Every row gives one point. Examples show where two turns around zero, p and q, send a point. Write where each new point lands after one turn and then the other. Backwards means that the second turn is done in reverse. Each puzzle has new turns, and all numbers are rounded.
In the rows, 128 means zero.

Turn p:
[126 186 118] => [123 116  71]
[120 114 118] => [115 127 141]
[110 119 149] => [128 156 134]
[156  93 127] => [146 113 166]
Turn q:
[116 164 141] => [148 158 145]
[154  96  88] => [ 90 110  89]
[ 92 142 143] => [134 139 167]
[142 110 112] => [112 115 109]
[136 128 156] => [155 118 130]
Where do these land?
p, then q: [130 130 120] => [123 122 131]
p, then q: [112 124  91] => [113 114 163]
p, then q: [140 104 184] => [176 150  95]
p, then q backwards: [100 161 101] => [149 108  86]
p, then q: [139 115 158] => [154 137 107]
p, then q: [146 134 113] => [118 107 122]

Turn p:
[152 127 116] => [155 127 130]
[106 102 117] => [117 145  99]
[118  98 144] => [115 115  98]
[135 185 134] => [126 126 186]
Turn q:
[ 68 124 157] => [ 89 174 157]
[145 148 141] => [124 127  99]
[152 133 111] => [142 104 117]
[134  97 131] => [155 140 140]
[141 138 100] => [131  96 127]
Where do these land?
q, then p backwards: [100 157 138] => [ 89 130 141]
q, then p backwards: [121 127 116] => [130 138 137]
p, then q: [114 170 115] => [102 157 103]
q, then p: [166  95 143] => [176 118 147]
q, then p: [139  91 128] => [150 101 143]

Turn p:
[121 161  90 145] => [ 77 142 137 124]
[108 128  99 145] => [ 96 111 141 121]
[136 110 190 114] => [194 134 132 133]
[162 114 130 134] => [135 127 112 161]
[114 127 130 102] => [137 127 117 102]
Turn q:
[147  92 146 145] => [132 100 141 164]
[166 178 127 132] => [146 102  88  91]
[104 107 143 133] => [132 146 142 155]
[ 95 139 106  90] => [114 167 148  96]
[127 124 118 142] => [115 126 120 136]
Where do these land?
q, then p backwards: [174 141 157 112] => [101  84 151 113]
q, then p: [106  84 125  96] => [167 151 166 124]
q, then p backwards: [114 126  98 119] => [119 154 108 131]
p, then q backwards: [ 95 140 118 144] => [134 113 106  99]
q, then p backwards: [163 127 146 168] => [151  77 120 124]
p, then q: [117 149 124 128] => [142 144 130 117]

Turn p:
[130 169 156 140 128 138] => [101 131 170 135 131 116]
[122 122  83 112 149 102] => [136 145 102 103 116 169]
[142 169 161 104 111 144] => [111 115 173 121 101  99]
[125 121 141 122 147 134] => [126 131 126 111 142 115]
[ 88  70 138 147  86  95] => [113 102  55 173 133 119]
[167 119  97 138 153 131] => [170 163 134 122 134 143]
[122 126 120 134 122 151] => [139 110 136 132 140 135]
Turn q:
[112 147 148 121 103 159] => [132 159 149 145 100 139]
[123 119 139 104 152 160] => [110 119 142 130 120 170]
[145 129  80 165 112 150] => [160 162  88 120 154 139]
[176 138 114 159 107 101] => [141 142 107 146 174  90]
[106  90 126 109 114  94] => [157  86 146 110 117 112]
[105 108 144 130 151 126] => [119  99 120 127 103 138]
[130 165 145 108 156 105] => [ 77 128 144 119 128 107]
Where do these land?
q, then p backwards: [ 79 152 153 105  98 119] => [173 167 143  96 112 122]
q, then p backwards: [ 79 163 142 142 121 140] => [157 146 132 101 119  81]
p, then q: [139  94 139 126 109 125] => [142 123 111 119 155 107]
p, then q: [136  79 109 141 154 124] => [105 143 115 105 174 140]
p, then q: [144 148 108 117 129 105] => [137 161 147 139 122 128]
p, then q: [112 147 134  95 122 143] => [147 103 156 131 115 134]
p, then q: [182  90 115 154 168 144] => [ 71 147 123 137 184 114]
p, then q backwards: [153 116 147 126 139 107] => [122 157 122 148 110 120]
q, then p backwards: [128 163 106 146 113 145] => [151 120 127 136 158  97]

Turn p:
[144 122  99 138 153 129 177 148] => [148 155 101 125 173 133 154 137]
[106 130 115 151 118  85 107 119] => [103  98 138 119 135  94 140 103]
[162 105 153 166 114 149 120  85] => [194 107 154 127 111 123 112 111]
[123 121 111 115  95 159 149 131] => [131 156 113 134 137 144  95 105]
[100 107 137 106 125 119 156 157] => [106 125  94 165 145 140 125 133]
[147 134 160 130 143 166  87 158] => [135 141 171 142 109 129 107 180]
[116 116 129  81 149  91  97 121] => [ 89  85 107 105 111 135 128 154]
[131 174 135 143 112  93 106 131] => [106 135 143 122  97  84 152 118]
[123 143 112 123 142 161 154 103] => [140 151 131 113 134 170 139 110]
Turn q:
[103 140  77 121 129 128  92 119] => [182 144 110 135 109 108 121 106]
[118 177 107 112 138 137 116 164] => [160 162 157 113 115  98 121 149]
[124 140 132 153 132 125 169 104] => [ 93 137 120 165 125 126 115 140]
[130 113 181 120 112  40  82 115] => [113  83 182 122 149 135 121  40]
[110 129  97  91 126 161 145 136] => [138 160 103 109  95 121 151 144]
[146  99 154 152 116 133 160 148] => [ 91  90 126 127 140 133 140 158]
[131 148 102 105 167 126 118 115] => [152 176 127 136 143 124 137 116]
[132 117 153 143 147 119 133 134] => [107 119 132 125 158 124 124 128]
[147 106 156 130  93 157 129 108] => [113 101 115 117 116 178 122 138]
[163 104 131 147 100 145 151 135] => [116  92 122 139 124 153 146 164]
[105 136 119 135 148 138 112 131] => [144 142 115 120 136 109 109 126]
Where do these land?
p, then q: [131 152 107 122  81 129 160 167] => [153 157 149 170 115 104  95 112]
p, then q backwards: [143  83 149 148 140 123 142 110] => [149 109 101 156 116 127  92 135]
p, then q: [153 144 102 144 125 125 141 132] => [125 157 155 143 128 130 141 121]
p, then q backwards: [182 114 132 130 112 102 118 120] => [ 92 124  98 139 118 145 107 160]
p, then q backwards: [176 121 139 152 126 104 142  87] => [115 108  83 114 111 126  86 154]
p, then q: [100 125 123  92 149 132 124 148] => [136 136 103 101 120  96 114 144]
p, then q backwards: [ 97 168 150 102 138 166 126 135] => [153 159 145 102 110 133 164  95]
p, then q: [146 133 146 152 111  79 135  94] => [107 105 125 169 114 146 166 104]
p, then q backwards: [ 80 138 106 100 142 154 121 123] => [148 126 182 113 128 132 143  99]
p, then q backwards: [ 83 125 118 114 121 170  97 144] => [141 161 184 142 128 123 140 103]
p, then q: [118 104 134 151 162 124 102 149] => [105 111 127 103 167 107 136 134]

Turn p:
[ 81 105 134 163 125 121 138 132  95] => [ 90 146 151 123 156 119 166 128 103]
[ 95 106 165 128 111 111 110 161 104] => [ 89 144 152 112 129  98 147  89 138]
[168 160 112 146 128 109 108 144 154] => [161 117 145 114 101 114 108 165 151]
[155 106 126 101 129 175 183 121 134] => [106  98  73 140 110 172 121 125 110]
[132 132 100 129 143 122 106 123 169] => [162 110 142 115 143 129  95 139 126]
[ 97 129 165 142 103 108 124 121 124] => [104 145 149 129 151 123 151 116 161]
[ 97 127 134 110  92 106 141 141  98] => [ 91 136 120 151 142  88 143 114 138]
[151 162 116 127 174 108 113 122 151] => [183 118 158 143 108 136 110 139 127]
[138 158 107 133 152 162 107 117 141] => [184 120 115 113 127 139 134 137 117]
[165  94 121 101 122 159 151  97 109] => [111 147  73 139 114 163 105 127 108]
Turn q:
[110 124 135 134 124 123 114 100 155] => [144  96 138 141 124 133 117 143 112]
[162  90 118  99 155 123 110 148 110] => [142 155 102  96 148 150 165 147 140]
[125 164 134 101 172  97 135 175 106] => [137 181 127  82 111  94 142 112 100]
[114 110 159 141 104 135 117 107 109] => [118 124 116 153 120 166 102 132 117]
[127 115 123 157  98  95 141 149  96] => [107 161 146 160 107 151 151 111 131]
[166 108 170 106 107 148 160 118 101] => [124 141  86 136 166 162 112  85 136]
[165 151 146 132 134 153  78 124 142] => [113 129 113 129 175 108 112 172 108]
[110  98  93 157 117 130 155 166 164] => [143 131 188 134 119 131 137 127 182]
[102 119  96 158 102 107 153 110 156] => [134  92 170 161 103 129 144 114 144]
[134 142 103 105 164 110 108 108 155] => [151 100 124 103 131  99 158 148 108]
[110 164 131 133 160 146 130 112 113] => [102 112 122  96 111 108 107 125 109]
[111 150 129 114 100 168 135 121 129] => [122 116 106 143 120 106  89 122 150]
Where do these land?
p, then q backwards: [129 119 168 132 144 148 140 132 116] => [126 108 120 139 133 105 150 121  97]
p, then q: [124 127  82  91  84 179 101 146 104] => [135 117 110 123  96 104 215 131 133]
q, then p: [ 78 158 143 153  83  84  94  98 145] => [ 78 182 142  87 113 104 165 161 137]
q, then p: [123 144 115 130 148 118 147 131 109] => [118 133 116 156 148 124 127 121 141]
q, then p: [142 111 124  71 142 148 155 138 137] => [160 113 113 147 120 145  74 140 124]
q, then p backwards: [177 113 147 116 173 134 146 105 118] => [ 87  99 128 138 120 183 119 119 146]
q, then p backwards: [142 120 134 116 163 115 116 148 134] => [120 128 118 160 131 146 100 120 121]
q, then p backwards: [102 158 116 175 102 128 111 120 162] => [129 134 109 130 143  65 156 154 134]
q, then p backwards: [105 104 115 166 119 118 125 114 127] => [142 130 151 144 152 112 161 134 141]
p, then q: [158 125 137 129 123 109 146 146 129] => [139 137 140 160 117 132 111 141 137]

Turn p:
[130  70 130 163 131 102 119 139  99 134 115] => [ 91 116 152  92 132 112 153 146  96 116 155]
[138 171 125 120 113 168  82 109 131 131 139] => [130 127 136 186 129 123 128  92 133 133  88]
[108  92 166 167 113 110 153 134 127 136  95] => [117 121 138  83  81 106 123 145 112  98 152]
[154 149 157 104 138 149 103 126 146 139 173] => [153 142 127 182 159 114 127 113 147 102 129]
[127 143 102 127 144 128 144 151 129  62 106] => [151 130 107 100 130 156 148 160 116 146  80]
[141 174 131 104 138 127 123 111 103 144 139] => [143 132 139 147 140 161 131  84 148 128 128]
[145 157 125 134 146 140 120  81 149 139 151] => [136 126  93 175 130 138 129  94 119 126 138]
[111 106 139 169 107  91 145 176 124 155 117] => [120 138 150  61 124  90 106 127 109 117 146]
[117  80 155 138  97 126 143 129 110 165 114] => [102 116 168 113 100 108 108 143 128 111 168]
[124 119 102 121 115 119 160 125 120  66 137] => [123 112 106 109 140 171 114 171 119 128 100]
[ 94 166 128  98 160 156  96 115 135 145 161] => [118 178 111 174 137 132 137  97 167 137 117]
[140 153 130  82 142 125  98 108 152 126 121] => [146 111 109 158 137 125 152 110 172 139 118]
[125  85 106 145  96 101 145 133 138 140 116] => [104  98 129  94 126 107 102 148 112 143 150]
[139 128  96 121 152 152 160 154 130 108 109] => [160 143 128 120 127 148 135 162 112 168 121]
Turn q:
[131  87 139 112 122 124 123 176 146 147 174] => [ 80 133 125 101 129 104 109 166 167 126 112]
[135 134 149 109 127 141 132 107 105 111  75] => [172  92 141 143 114 152 130 125 112 143 113]
[177 134 167 123 123 125 134  77 149 176 120] => [148  95 146 129 180 159 151 172 131 114 163]
[131 147 111 107 115 138 139 130 103 112 151] => [106 111 112 145 119 127 148 103 134 118 109]
[155 124 158 184 132 136 151 151 158 114 166] => [102 145 178 155 158  88 103 132 151 114 149]
[148 164 125 117 145 178 127 143 134 120  93] => [151 102 132 162  84 132 114 133 116  91 141]
[107 127 107 154 154 148 116 117 104 123 178] => [ 91 141 100 132 148 132  94  84 123 120 137]
[142 119 101 116 148 137 145 136 137 115 119] => [137 147 119 151 117 134 122 138 131 107 105]
[125 138 135 122 113  81  85  74  97 106 100] => [178 105 120  90 159 131 157  93  92 150 114]
[106 119 108 103 108 134 116 151 150 109 143] => [120 141 117 104  96 116 133 117 162 118 112]
[124 120 123 143 137  91 125 150 132 185 148] => [ 90 153 112 106 146 116 134 169 109 141 149]
[ 82 134 121 102 144 120 149 150 141 134 109] => [116 156 137 115  79 154 134 137 117 137 117]
[101 117 121 174  97 111 122 103 108 111  90] => [170 144 126 131 136 117 133  94 120 186 143]
Where do these land?
q, then p: [133 147 136 138  95 141 122 113 114 130 142] => [110 128 104 134 134 131 119 142 120 121 161]
p, then q: [140 148 155 116  90 139 146 109 118 155 123] => [153 106 139 107 159 110 112 115 159 128 141]
p, then q: [107  87  89 143 133 118 145 164 123 142  95] => [ 78 105 116  98 105 142 152 162 119 140 121]
q, then p: [132 149 142 158 124 110 148  90 106 125 113] => [131 147 138 142 121 151 138 115 101 107 170]
p, then q: [132 107  77 113 161 100 140 130 159 138 136] => [ 84 156  85 126 130 144 126 156 116 103 133]
q, then p backwards: [175 144 139  99 148 170  86 134 101 107 141] => [159 133 157 142  68 102 121  96 152 102 138]
q, then p: [115 182 149 105 102 137 106 122 109 118 101] => [106  91 151 140 128 148 100 164 125 107 161]
p, then q: [ 89  75  93 119 135 114 160 136 137 104 132] => [ 84 139  98 106  67 120 124 145 128 119 125]
p, then q: [122  65  84 136 133 112 103 146 168 112 118] => [ 85 172 105 110 105 128 137 167  98 156 101]
p, then q: [146 179 170 147 119 153 151 127 141 121 131] => [177  96 125 152 153  94 140 108 130 116 125]
p, then q: [120  82 132 118 137  84 133 149 136 125 121] => [ 92 147 132 106 109 134 135 145 137 109  88]
p, then q: [142 158 137 146 150 132 106 144 126 138 191] => [141 134 139 148 149 139 121  89  72  99 131]
q, then p: [110 141 160 126 138 154 118  99 124 147 118] => [110 139 147 173 139 123 128 150 127 114 136]

Turn p:
[163 118 148 151  82 112 129  85 152 141 138] => [ 90  96 135 177 136 130 157 107 127 139  98]
[106  85 101 140 157 140 121 114 129 158 138] => [130 114 118 116 149 136  81 145 157 156 111]
[ 97  95 107 156 145 137  89 122 119 142  86] => [149 119 111 146 122 128  85 144 153 177 157]
[124 146 120 112 145 115 172 175 112 138 107] => [146 139 131 108 123 130  93 111 101  78 150]
[ 94 117 102 126 161 155  77 122 119 169 110] => [168 115 103 111 124 153  99 139 178 166 144]
[117 143 153  92 111 123 150 139 104 117 131] => [106 137 109 104 126 129 149 123 108  96 151]
[142 160 132 103 139  92 143 117 126 104 124] => [119 140 151 117 125  97 149 102 137  97 143]
[162 135 185 149 113 139 132 104 169 113 149] => [100 135 133 177 112 129 173 143 132 111  81]
[113 123  80 105 148 170 138 147 107 121 102] => [141 137 146  78 105 151  90 140 120 145 155]
[163 145 141 166 101 156  95 113 142 142 166] => [142 118 140 165 144 164 177 138 130 150  90]
[138 131 151 164 115 114 131 105 122 109 155] => [109 129 141 162 159 115 156 146 125 126 120]
[138 123 123  83 137 103 141 178 112 103 124] => [131 173 119  92 124 108 118  95  97 110 140]
[108 143 122 117 110 108 146 145 152 108 136] => [133 114 126 111 117  92 139 128 100 111 122]
Turn q:
[130 122 100 166  97 112  92 131  99 161 132] => [132 111 147 118 148 123 166  77 136 153 157]
[153 131 127 123  95 124 120  94 131 128 159] => [142 147 123 129 138 115 113  98  87 144 137]
[120 121 114  96 120 146 157 138 101 107 130] => [126 150  90 128 137 118 110 131 156 105 140]
[146 127 130 163 145 166 102 121 158 100 116] => [118 134 130 153  70 159 146 127 111 142 128]
[ 99 150 136 153 148 161  94 131 151 156 137] => [113 121 132 153 132 153 180 131 116 143  90]
[107  93 115 121 165 171 136 166 133 153 151] => [128  91  81 172 141 138 155 158 147 121 129]
[134 149 102 139 150  97 120  95 109 143 106] => [113 114 141  74 139 159 128 114 119 133 135]
[162 153 139 150 156  90 119 124 141 128 107] => [106 111 175 107 112 147 107 140 114 151 131]
[134  95 135 150 111  98 149  98  96  90 138] => [157 127 144 124 119 132  90  87 126  88 156]
[135 119 171 142 116 139 161 161 117 161 125] => [161 123 146 162 150 129 113 143 169 151 118]
[113 115 132  89 117 107 171 106 154 143 107] => [171 136 120  90 140 110 113 169 121 113 116]
[115 120 132  84 151 165  89 154 128 101 130] => [ 87 120  81 148  97 104 136 131 139 119  99]
[114 167 129  88  92  89 152 146 147  95 126] => [110 178 152 107 141  76 110 157 126 103 129]
Where do these land?
p, then q: [134  96 146 153 173  91 156 118 156 170 112] => [112 111 164 114  63 132 169 110 100 120 128]
p, then q: [152  95 156 114 137 165 129 106 121 120 135] => [124 159 127 130 137 135 175 148 147 124 102]
p, then q backwards: [120 159 154  98 104 151 116 144 151 140 152] => [ 88 109 108 127 145 155 109 100 146 134 106]
q, then p backwards: [143  95 145 101 100 121  99 165 128 104 133] => [110 118 131 131 133  82 122 115 167 106  93]
q, then p backwards: [156 161 144 154 113 111 131 121 103 121  85] => [162 119  85 105 161 149 124 111 118 120 112]
q, then p backwards: [155 132 140 151 113 109 108 110  88 106 147] => [167 116 100 114 124  99 142 130 117 143  93]
q, then p: [115 128 139  91 122 100 114 135 108 138 118] => [122 132 113 122 113  91 115 101 150 131 134]
p, then q backwards: [141 104 112  90 102 136 133 107 138 129 152] => [129 157 124 117 147 123  83 114 113 143 112]
q, then p: [104 141  89 156 145 161  89 139 160 105 120] => [103  91 138 110 132 133 120 166  75 100 143]
p, then q backwards: [119 166  83 146 167 160 119 167 150 127 118] => [135  97 162 147 108 109 170  98 158 133  86]
p, then q: [106 143 134 147 115 129 169 115 100 173 123] => [121 102  97 170  95 133 134 114 126  95 137]
p, then q: [ 92 116  94 134 144 102 170 109 132 103 140] => [108  80 145 121 123  82 115 129 131 103 105]

Turn p:
[117  85 120 127 119 120 127 114 117 151 127 113] => [126 170 112 115 128 142 136 154 127 135 124 133]
[110 176  98 141 125 125 105 142 142 151 135 105] => [120 110 113  91 123  73 118 127 126 127 152 130]
[156 117 142 149 132 124 119 108 111 150 124 103] => [129 134 102 106 113 157 153 125 142 132 141 113]
[128 127 179  96  91 133 116 144 126  97 127 166] => [125 119 170 176 153 127 170 113 105 146 114 123]
[118 120 171 103 122 122 145 165 121  80 102 131] => [154 103 142 161 177 150 140 118  98 137 110 147]
[124 116 140 121 149 143 136 118 114 144 140 122] => [122 145 141 104 129 151 127 119 134 121 121 130]
[118 149 125 121 137 141 117 121 186 124 124 138] => [132 127 142 143 120  92 109 101 153 145 140 152]
[130 135 106 143 135 139 115 155 133 126 124 144] => [151 122 139 130 120 108 112 133 120 116 145 114]
[115  97 140 150 153 110 144  96 101 112 125 151] => [105 144 128 150 135 184 112 142 130 111 145 130]
[123 150  87 148 132 155 118 107 138 115 135 123] => [119 137 108 129 121  95  98 109 145 103 136 110]
[143 116 142 128 112 126 165 114 121 158 123 127] => [123 134 121 123  99 152 155 136 129 118 106 149]
[135 162  85 104 141 120 123 132 140 126 119 131] => [125 107 120 123 108  98  87 121 116 145 118 122]
[147 115 129 131 115 105 136 146 114 130 160 111] => [130 112 125 113 137 136 147 165 140 128 110 111]
Turn q:
[158 121 121 135 142 127 157  78 141 159 146 108] => [141 144 163 133 180 131 124 120 156 139 153 107]
[136 174 134 141 142 135 133 143 132 153 129 111] => [160 126 103 153 152 134 140 140 118 123 149 137]
[144 116 120 131 117 141  92 142 134 110  55 129] => [117 103 114 107  85 107 118 121  89 167 161 123]
[149 129 143 134 101 124 100 149 116 127 135 118] => [115 139  96 145 118  94 120 124 127 123 132 126]
[126 132 136 120  81 135 150 109 113 149 130 110] => [124 162 140 151 152 117 114 102 113 142 116 145]
[ 31 106  94 141 142 101 157 148 139 127 145 143] => [131 125 176 127  94 196 117 141 109  64  96 142]
[151 162 100 138 126 138 141 121 136 113 124 183] => [174 151 111 104 106 148 142 132 145 162 120 118]
[110 145 139 130 134 113 109 108 122 115  95 144] => [134 100 125 128 116 134 104 149 118 157 112 129]
[116 128 121  86 133 121  99 141 129 115 141 127] => [107 101 102 119 120 138 123 107 145 114 115 141]
[127 122 139 139 134 140 125 128 132 144 118 134] => [122 134 129 122 133 129 127 147 119 133 143 132]
[135 121 144 122 134 145 145 127 137 119 143 137] => [117 138 129 116 142 130 155 133 133 130 118 122]
[148 112 141 115 129 121 107 109 129 138 146 121] => [104 127 122 127 148 114 113 125 156 130 135 119]
[148 130 131 137 125 130 114 122 144 105 138 103] => [126 120 114 128 139 111 130 115 125 123 130  91]
[138 116 141 111 138 109 156 152 114 128 142 131] => [116 129 141 149 120 123 161 128 153 119 122 143]
[103 105 115 140 142 139 136 143 100 119 133 119] => [133 122 153 112 117 114 133 133 116  93 121 145]
Where do these land?
p, then q: [133 112 111 120 133 101 134 119 109 130 145 124] => [123 118 113 124 119 133 132 119 102 112 143 150]
q, then p: [118 128 109 122 151 147 156 154 145 135 122 110] => [118 129 143 139 134 155 128 118 140  98  95 120]
p, then q: [168  92 136 113 133 117 114 127 104 131 154 134] => [122 128 120 142 157 121 152 114  86 125 158 143]
p, then q backwards: [111 147 111 125 113 168 108  99 156 107 117 108] => [167 130 122 112  85 133 113 130 107 128 153 100]
p, then q backwards: [150 111 144 122 102 109 145 124  86 137 142 143] => [101 124 157 135 140 122 152 146 161 105 130 146]
q, then p backwards: [111 128 158 127 113 127 134 159 120 108  99 144] => [134 134 123 106  92 105 144 121 121 152 111 146]
p, then q: [136 166 153 106  96 122 112 144 122 122 118 145] => [120 139 184 148 133 111 120 145 133 125 123 141]
q, then p: [128  94 111 136 129 121 110 106 125 172 150 129] => [117 117 159 130 158 102 123 108 150 153 148 118]
q, then p: [120 128 106 159 146 135 140 150 152 118 150 100] => [133 109 107 135 160 147 125 115 147 111  97 107]
q, then p: [128 133 115 149 159 147 126 106 113 144 154 124] => [149 101 148 130 135 140 110 117 144 157 119 113]
p, then q backwards: [137 133 168 116 110 109 153 140 141 116 114 162] => [108 141 144 107 142 101 167 144 118 129 101 115]
q, then p backwards: [148 117  94 147 140 125 120 116 118 140 127 136] => [132 124 116 148 156 141 110 142 148 143 136 129]
q, then p: [112 152 134 138 133 137 107  96 151 135  91  95] => [135 158 132  85 135 156 124 137 125 130 140  87]
p, then q: [ 94 151 141 112 133 127 134 150 151  96 109 138] => [123 123 143 115 119 116 112 179 161 132 129 122]
